Each row is a point. Each copy is the shape, with its points in the same order, turned, moved and blurred by noise. Is it also mirrored, or only turned?

Shape:
[[ 27  31  25]
 [ 63   1   1]
 [-34   9 -10]
 [ 28 -42  17]
 [-80 -24   6]
 [ 22 -10  14]
 [-42  22 -22]
 [-19 -17  14]
 [-37 -39  16]]
Copy 1:
[[-10  54  -1]
 [  8  54 -51]
 [  7  -9  33]
 [-14   0 -52]
 [ -8 -68  48]
 [ -5  13 -24]
 [ 15  -8  47]
 [-16 -14   4]
 [-21 -52   1]]
Copy 1 is: mirrored
Copy 2, 9 rows:
[[  5  23 -32]
 [ 50   4 -47]
 [-18 -23  19]
 [ 59   7  11]
 [-24 -22  79]
 [ 30  10  -6]
 [-36 -33  10]
 [  9   0  27]
 [ 13  -4  53]]
Copy 2 is: only turned
Copy 3 (9 x 3):
[[-25 -20  42]
 [-61  -9   4]
 [ 33  -8   9]
 [-31 -46 -22]
 [ 78 -45 -16]
 [-26 -31   0]
 [ 46   7  13]
 [ 15 -39  -6]
 [ 31 -55 -26]]
Copy 3 is: mirrored
Copy 4 (9 x 3):
[[ -5   0  42]
 [ 12  50  42]
 [-11 -12 -32]
 [ 53  29   8]
 [ 22 -44 -69]
 [ 23  15  15]
 [-29 -13 -39]
 [ 24  -9 -17]
 [ 44 -15 -39]]
Copy 4 is: only turned

Shape (8 x 4):
[[-30 -20  32  30]
 [-32  27  22  -5]
 [ 19 -29 -15 -61]
 [ -3  50 -54 -24]
 [ 63  -1  28   4]
 [ 42  12  25   0]
 [ 44  32  23  19]
 [ 10 -16 -17 -22]]
Copy 1 (8 x 4):
[[  9 -29  -2  45]
 [ 39  -2 -21  16]
 [  1 -37  12 -67]
 [ 50  42  31 -41]
 [-54   9 -20 -14]
 [-27  12 -22 -11]
 [-31  36 -22   4]
 [  1 -19  22 -31]]
Copy 1 is: only turned
Copy 2:
[[-60 -24  14 -10]
 [-36 -17 -40   0]
 [ 32  18  -6 -60]
 [ 44 -13 -39  26]
 [-18  67  15   2]
 [-22  51   0   1]
 [-24  51  -4  31]
 [ 16   1   4 -27]]
Copy 2 is: only turned
Copy 3, 8 rows:
[[-12  61   9 -19]
 [-10  13  39  -9]
 [ 60 -16   0 -64]
 [ 44 -43  11  27]
 [-22 -14 -47 -51]
 [-21 -14 -27 -42]
 [-33 -13 -29 -15]
 [ 41   1  -8 -35]]
Copy 3 is: only turned
Copy 4 (8 x 4):
[[ 17   0  34  -9]
 [-32  15  17   2]
 [  5  25 -76  -6]
 [-34  92 -20   3]
 [ 29  17 -30  69]
 [  9  13 -18  54]
 [  9  34  -1  70]
 [  7  36 -40  -9]]
Copy 4 is: mirrored
